Every row gives one point. Each copy is the shape, with its points in the same order, turned, moved and blurred by noise. Some copies are also mirrored. Which?
In the rows, zero is written as 100.

Shape:
[[99,50],
[61,146],
[95,82],
[115,71],
[129,99]]
Copy 1 (5 x 2):
[[99,54],
[97,156],
[93,83],
[79,68],
[54,90]]
Copy 1 is: mirrored
Copy 2:
[[85,50],
[75,154],
[88,79],
[105,65],
[126,91]]
Copy 2 is: only turned

Shape:
[[58,75,156,114],
[93,113,123,88],
[79,103,70,129],
[129,174,79,95],
[98,114,124,58],
[105,74,78,117],
[106,73,136,97]]
Copy 1 (7 x 4):
[[54,92,95,159],
[93,133,93,115],
[84,94,155,80],
[130,172,140,69],
[96,128,72,96],
[113,73,124,90],
[103,85,87,126]]
Copy 1 is: mirrored
Copy 2:
[[71,84,174,96],
[101,117,126,68],
[91,94,80,118],
[147,165,72,83],
[95,112,122,41],
[120,63,94,104],
[110,74,145,75]]
Copy 2 is: only turned
Copy 3, 7 rows:
[[66,98,160,104],
[108,133,119,75],
[98,109,76,127],
[141,176,57,85],
[110,121,122,42],
[121,79,89,115],
[128,94,139,85]]
Copy 3 is: only turned
Copy 4 (7 x 4):
[[135,19,114,83],
[123,88,116,81],
[100,81,65,128],
[126,167,76,104],
[104,102,131,70],
[86,74,101,141],
[117,60,146,108]]
Copy 4 is: mirrored

Shape (14 x 8):
[[122,91,120,127,105,132,135,60],
[104,84,77,132,68,111,120,122],
[109,74,86,112,127,134,108,128],
[55,104,126,57,134,79,142,98],
[118,140,99,87,59,59,114,136],
[103,114,131,106,68,106,122,96],
[73,84,157,94,95,172,65,144],
[102,48,125,114,107,80,106,123],
[66,48,92,122,71,126,65,121],
[96,73,154,108,115,103,115,112],
[119,122,105,51,130,105,128,72],
[111,118,95,121,115,56,42,78],
[107,74,116,68,95,135,136,92],
[41,141,106,104,85,63,109,27]]
Copy 1:
[[116,71,150,108,90,123,147,74],
[100,62,94,114,68,107,156,136],
[102,69,96,105,137,131,126,135],
[25,111,112,61,130,111,154,85],
[76,126,48,114,52,96,128,106],
[75,95,121,112,59,126,128,94],
[58,81,129,109,103,184,81,150],
[51,57,91,137,106,104,132,111],
[65,27,103,105,83,123,108,154],
[52,83,120,132,108,130,129,99],
[93,112,93,63,113,133,137,53],
[90,90,94,94,91,44,59,90],
[83,64,104,94,95,157,141,82],
[55,99,144,41,54,54,129,78]]
Copy 1 is: mirrored
Copy 2:
[[98,121,121,134,121,135,146,78],
[91,91,63,143,85,113,122,128],
[104,92,83,124,145,128,121,138],
[35,114,132,93,152,58,137,127],
[106,133,99,115,76,42,117,146],
[80,114,129,120,74,101,132,114],
[68,89,149,98,103,167,79,176],
[95,51,122,130,135,80,107,121],
[65,53,86,122,101,133,62,125],
[78,89,148,128,126,105,119,128],
[98,140,116,77,141,92,140,99],
[110,131,108,131,133,68,40,98],
[76,91,117,87,115,122,140,107],
[24,162,120,129,93,56,88,54]]
Copy 2 is: only turned
Copy 3:
[[133,112,127,137,122,131,127,58],
[108,104,88,118,98,140,139,129],
[140,93,85,140,85,116,92,112],
[73,120,117,120,69,42,119,75],
[107,159,109,65,98,101,132,135],
[94,119,127,102,96,130,142,97],
[83,79,153,123,34,156,65,109],
[101,66,128,115,109,96,117,128],
[70,58,86,115,89,142,85,139],
[97,87,164,131,97,99,112,108],
[132,134,105,101,90,82,108,49],
[83,141,109,86,165,97,63,105],
[127,83,119,108,73,112,121,65],
[30,149,94,107,129,93,132,48]]
Copy 3 is: mirrored

Shape (15 x 11):
[[88,63,79,137,154,109,69,132,143,142,120],
[120,89,81,76,156,115,138,100,75,91,73],
[97,72,115,97,71,107,71,67,103,65,90],
[168,118,76,87,79,94,119,107,122,84,120],
[80,155,89,157,97,53,81,52,83,99,111],
[130,129,103,83,130,49,69,96,131,91,134],
[111,125,89,94,156,112,69,106,79,80,91],
[118,82,100,67,155,80,149,68,105,146,66],
[93,69,93,133,152,59,129,69,132,74,56],
[96,155,116,107,100,127,77,127,92,108,69],
[154,150,118,140,105,62,61,62,105,73,76],
[142,132,143,116,76,138,149,83,129,82,76],
[154,92,133,85,110,82,140,93,100,99,125],
[157,126,107,129,80,79,144,135,140,112,73],
[90,67,80,84,113,86,86,82,53,69,113]]
Copy 1, 15 rows:
[[97,75,75,119,167,77,52,111,106,132,117],
[117,88,73,67,118,113,135,94,51,94,57],
[89,58,127,115,68,119,73,65,92,51,104],
[167,88,86,93,65,124,107,105,83,97,135],
[75,152,99,136,72,73,79,47,57,91,141],
[134,101,117,64,105,73,84,60,83,103,163],
[120,119,114,72,121,102,69,85,45,89,86],
[99,72,84,66,113,91,153,47,81,144,65],
[90,79,63,105,120,56,125,48,105,64,85],
[115,154,131,111,85,117,69,111,97,114,74],
[154,137,129,126,76,71,70,30,73,69,117],
[140,119,125,137,79,153,138,62,128,80,90],
[137,79,128,91,91,105,159,80,73,103,129],
[165,111,95,136,70,85,137,102,139,116,107],
[74,64,103,84,76,93,91,97,27,74,108]]
Copy 1 is: only turned
Copy 2 (15 x 11):
[[86,14,151,115,71,80,99,116,97,90,138],
[113,73,85,66,149,84,128,100,124,108,92],
[107,109,71,117,77,99,57,68,121,65,88],
[141,118,72,88,83,75,131,125,125,49,133],
[98,136,90,171,87,39,109,66,71,118,137],
[114,126,124,99,84,19,84,111,111,70,133],
[95,110,117,94,141,79,89,117,74,86,104],
[139,66,113,65,104,56,128,85,140,143,78],
[103,55,110,130,124,36,126,52,134,82,68],
[83,137,105,127,95,111,121,148,93,107,97],
[157,149,103,163,101,44,90,107,87,72,93],
[144,140,93,136,100,120,141,102,175,87,98],
[149,99,85,94,109,59,97,112,169,104,133],
[139,100,85,142,71,60,163,151,157,82,101],
[89,82,53,89,120,72,62,76,97,93,118]]
Copy 2 is: mirrored

Shape:
[[89,54,96,107,145,51,139,148,104,108,110,60],
[92,39,40,75,85,101,55,79,90,69,86,100],
[134,39,89,119,56,64,128,131,95,100,81,120],
[103,102,136,75,90,119,111,154,54,107,98,79],
[112,93,83,66,143,88,82,122,77,139,62,98],
[105,98,131,142,101,66,56,112,67,95,144,135],
[85,131,80,97,79,59,70,131,121,143,146,94],
[140,53,123,88,74,94,96,149,106,111,129,118],
[84,118,98,128,134,137,49,127,121,124,71,114],
[44,131,101,96,139,57,101,67,84,119,126,104],
[42,122,77,71,74,124,98,128,55,116,127,120],
[121,103,85,148,68,126,104,144,38,80,89,73],
[89,79,126,73,80,73,82,108,97,127,84,80],
[118,115,103,117,99,129,134,88,131,75,122,134],
[100,70,54,91,147,69,74,83,90,157,78,61],
[90,49,95,99,136,48,104,87,112,116,72,130],
[71,53,138,151,69,133,63,133,69,146,84,63],
[60,120,83,142,135,105,121,85,119,138,118,136]]
Copy 1, 18 rows:
[[112,39,79,99,129,43,113,147,59,142,106,66],
[114,55,19,63,99,102,78,87,113,57,85,106],
[149,56,78,82,51,49,136,125,81,90,84,126],
[103,90,129,69,73,126,102,139,41,107,93,87],
[122,104,78,70,129,98,68,137,74,136,58,107],
[122,86,118,110,82,64,50,115,66,82,153,154],
[102,116,88,98,63,57,44,152,123,120,136,72],
[158,50,123,60,60,85,97,148,97,99,116,117],
[87,95,103,137,112,123,51,150,120,110,69,137],
[57,121,88,82,133,56,68,93,87,146,143,109],
[49,117,74,58,62,125,85,137,78,106,130,107],
[120,86,77,141,54,125,109,129,30,76,103,98],
[110,79,111,61,78,74,70,100,86,116,72,85],
[109,97,109,109,102,103,149,110,131,94,133,135],
[130,85,44,90,127,78,48,96,92,161,68,87],
[108,59,71,73,134,36,93,110,104,126,75,144],
[87,30,118,132,34,120,51,107,60,125,70,105],
[69,99,80,133,104,82,105,125,125,161,132,149]]
Copy 1 is: only turned
Copy 2 (18 x 12):
[[98,76,76,130,140,35,176,136,86,87,110,71],
[118,37,28,68,106,119,82,112,70,70,111,91],
[71,70,84,99,108,129,169,127,83,40,76,77],
[100,120,126,99,108,96,120,169,43,111,87,85],
[95,114,76,67,161,71,100,119,83,112,74,89],
[94,99,148,122,123,94,86,96,78,36,136,92],
[72,144,87,103,99,73,91,103,105,79,135,35],
[93,94,117,93,120,127,137,164,112,56,113,66],
[82,105,87,142,143,112,49,117,102,116,87,102],
[101,118,97,109,103,41,103,54,76,113,144,110],
[62,131,83,88,87,107,85,125,32,118,143,95],
[102,105,96,142,106,136,106,140,6,64,72,72],
[99,79,113,79,96,83,116,114,105,106,83,65],
[121,136,79,142,95,144,129,106,102,74,121,132],
[111,77,50,83,166,61,103,74,85,118,93,52],
[80,62,73,82,140,71,143,75,117,80,96,118],
[74,40,143,140,119,131,92,120,56,131,82,44],
[77,131,78,148,131,105,118,54,99,120,141,118]]
Copy 2 is: mirrored
Copy 3 (18 x 12):
[[103,71,92,144,137,71,157,146,118,139,88,61],
[97,17,73,67,62,116,86,83,113,87,93,73],
[144,54,92,126,64,104,172,97,114,114,101,122],
[97,122,132,92,88,105,135,144,62,117,92,100],
[114,94,65,66,121,104,100,122,95,147,67,100],
[124,85,121,147,93,61,62,107,69,102,139,131],
[92,113,96,114,60,65,86,120,145,157,152,90],
[134,64,129,104,86,117,137,131,98,126,136,127],
[106,116,89,114,114,147,46,127,129,116,81,118],
[45,108,96,118,134,51,76,75,108,132,111,92],
[24,111,97,98,47,102,98,120,77,119,111,111],
[126,126,82,137,50,124,125,122,54,73,101,74],
[115,83,135,86,83,83,114,106,112,145,78,91],
[89,114,107,115,120,142,129,79,124,74,145,129],
[116,67,57,99,124,100,86,93,111,170,76,55],
[110,36,85,119,132,83,113,80,129,133,75,122],
[121,89,153,170,53,140,71,124,76,142,57,80],
[58,118,77,163,131,120,85,75,131,136,117,120]]
Copy 3 is: only turned
